Rows are points. Each copy is the shape, with its points in the same order, turned, moved and blurred by noise. Is it also mirrored, or only turned?

Shape (5 x 2):
[[-13  16]
 [ -2   3]
 [ 43   6]
 [-13 -50]
 [  4   8]]
Copy 1:
[[ -6 -23]
 [  7 -12]
 [ 50 -18]
 [  3  42]
 [ 15 -21]]
Copy 1 is: mirrored
Copy 2, 5 rows:
[[-15   1]
 [ -3  -6]
 [ 37  14]
 [ 14 -60]
 [  4   2]]
Copy 2 is: only turned
Copy 3 (5 x 2):
[[-15   8]
 [  0   3]
 [ 40  29]
 [ 19 -49]
 [  5  10]]
Copy 3 is: only turned
Copy 4 (5 x 2):
[[-35  10]
 [-21   7]
 [ 27  25]
 [-11 -46]
 [-10  15]]
Copy 4 is: only turned

Shape, 9 rows:
[[ 34  15   2]
 [-12 -29 -44]
 [ 28 -11   4]
 [-40  -9   5]
 [ 10 -17 -29]
 [ 38  11  11]
 [-21 -12 -15]
 [ 15  20  -8]
 [-28  -8  25]]
Copy 1, 9 rows:
[[ 16  43   3]
 [-21   8 -51]
 [ -8  41   4]
 [-12 -29  -3]
 [-12  21 -30]
 [ 10  47  15]
 [-11  -4 -22]
 [ 23  27 -10]
 [-18 -17  16]]
Copy 1 is: mirrored
Copy 2, 9 rows:
[[-18 -20 -24]
 [ 49 -18  22]
 [-13 -31   4]
 [  7  27  39]
 [ 25 -30   1]
 [-28 -20 -17]
 [ 19  -2  16]
 [  0  -6 -22]
 [-13  19  36]]
Copy 2 is: mirrored
Copy 3, 9 rows:
[[ 16 -21  26]
 [-60 -22  31]
 [  4 -24   6]
 [-40  34   8]
 [-36 -26  24]
 [ 23 -22  15]
 [-39  12  14]
 [  6 -10  39]
 [-22  28  -4]]
Copy 3 is: mirrored

Shape, 12 rows:
[[  9  26  -7 -12   6   1]
 [  1 -24 -13   1 -29  -8]
 [ -3 -10   8  14 -25   6]
 [  6   3  -5  -9  12 -22]
 [  0 -21   8  11  -7   6]
 [  6  -7 -12   0  16 -16]
 [-17   3   1 -14  10  -8]
 [ 14  33  23 -34  19 -32]
 [ 17  18  11  -5  19 -19]
 [ -2 -27   6   2 -37  21]
 [ 19   0  -1 -18   9  -3]
 [ 17  20  18 -39  32 -13]]
Copy 1 (12 x 6):
[[  1  24   3  -4   0  16]
 [ -7 -20  -7  27 -11  -1]
 [ -4 -12  15  14  -7 -17]
 [ -8  21  -4  22  16  12]
 [  0 -17  15  18  13 -11]
 [  0  12  -7  22  25   5]
 [-24  13   1   2  18  11]
 [-11  52  26  23  15  39]
 [  6  36  16  19  17  14]
 [ -9 -33  21   9 -16  -8]
 [  5  11   6  15  18  23]
 [ -4  36  23  11  31  50]]
Copy 1 is: mirrored
Copy 2 (12 x 6):
[[ 10  25   9 -20  -1   6]
 [-11  -2 -20  -6 -45   0]
 [-24   6  -4  12 -29  10]
 [ 22   2  -4  -9  -4   0]
 [-11  -9  -4   7 -25  20]
 [ 21  -2 -14  -9  -8  14]
 [  2  -5  -3 -16   7   0]
 [ 40  10  30  -7  14 -25]
 [ 30  10  12   3   4   4]
 [-35  -5   4  -1 -45  13]
 [ 20   4  12 -16 -16   9]
 [ 39  -2  35 -21  11  -2]]
Copy 2 is: only turned
Copy 3 (12 x 6):
[[  1   6 -11 -19  16 -19]
 [  4 -34 -12   5 -22  -8]
 [  5 -10   2   0 -32   3]
 [ -8 -13  -2   2  14 -27]
 [ -2 -15  10   3 -16   6]
 [ -4 -14  -4   9  19 -13]
 [-24  -5  -6  -7   1 -16]
 [-13  -2  18 -27  29 -60]
 [  4   2  15  -6  22 -31]
 [  5 -26  -1 -13 -40  14]
 [  0 -20   2 -17  21 -16]
 [-14  -3  19 -33  37 -38]]
Copy 3 is: only turned
